Each row is a point. Any point is a mix of the corners, with weights that add up to 1. It lies inside the corners' shape when no weight is negative. Is each point inside? If not, which corners have a negative weight?

Corners:
(1): [-3.7  2.0  2.9]
(2): [ 6.1 -5.3  0.2]
(3): [-1.5  4.1  6.3]
(4): [ 3.5 -6.6  5.9]
Points:
[ 3.1 -1.9  1.4] -> outside (4)
[ 0.7 -1.2  2.3] -> inside
[ 2.2 -3.6  4.4] -> inside
[-2.1  3.2  4.1] -> outside (4)
[ 2.4 -1.3  4.5] -> outside (1)
[ 3.0 -4.5  2.3] -> outside (3)
[0.0 2.3 4.2] -> outside (4)
[ 1.1 -0.5  5.0] -> inside
[ 2.2 -0.1  4.4] -> outside (1)

Corners:
(1): [-3.3  1.6 -0.3 -5.6 -7.1 -0.2  3.1 11.6  2.1]
(2): [ -3.2 -11.0  -1.1   2.7  -1.7  -3.7  -1.1  -5.3   2.6]
(3): [-1.4 -7.7  0.0  4.8  6.8 -7.2 -4.0 -3.1 -4.9]
(4): [11.5 -2.1  0.6  1.2 -0.9 -1.1 -0.6  0.9 -7.2]
(5): [-2.9 -0.1 -1.9 -2.7  1.2 -0.1  0.5 -4.3  3.9]
(6): [-5.7 -2.6  1.2  3.7 -5.2  0.3  9.4 -3.5  0.7]
(7): [-2.1 -4.8  4.7 -4.3  3.2 -0.8 -0.7 -1.5  0.8]
(8): [-5.5 -2.0 -1.3 -0.2 -6.5 -0.5  1.3  2.5 -4.7]
(9): [-2.8 -4.2  3.9  6.3 -6.4 -2.4 -0.3 -0.9 -0.4]
(10): [-0.4 -2.2  1.5  0.4 -5.5 -8.1 -2.0 -0.5  1.9]
Points:
[-0.8 -3.3  1.8  0.0 -3.0 -2.1  0.4  1.9 -1.3] -> outside (5)
[-4.9 -4.6  1.3  0.2 -0.5 -1.6  2.0 -1.1  0.4] -> outside (4, 10)
[-1.1 -2.7  0.9  0.3 -0.7 -2.6  0.1  0.7 -2.0] -> outside (2)
[-1.8 -4.3  0.4 -0.8 -0.3 -2.1  0.5 -1.6  0.0] -> outside (9)
[-1.9  1.1  0.3 -3.7 -4.1  0.4  4.1  2.8  0.6] -> outside (2, 3, 9)
[-2.1 -3.4  0.6  1.7 -1.6 -3.1  1.1 -1.9 -0.2] -> inside
[-1.6 -6.0 -0.3  0.9  2.4 -1.2  0.7 -5.1 -1.1] -> outside (1, 9, 10)
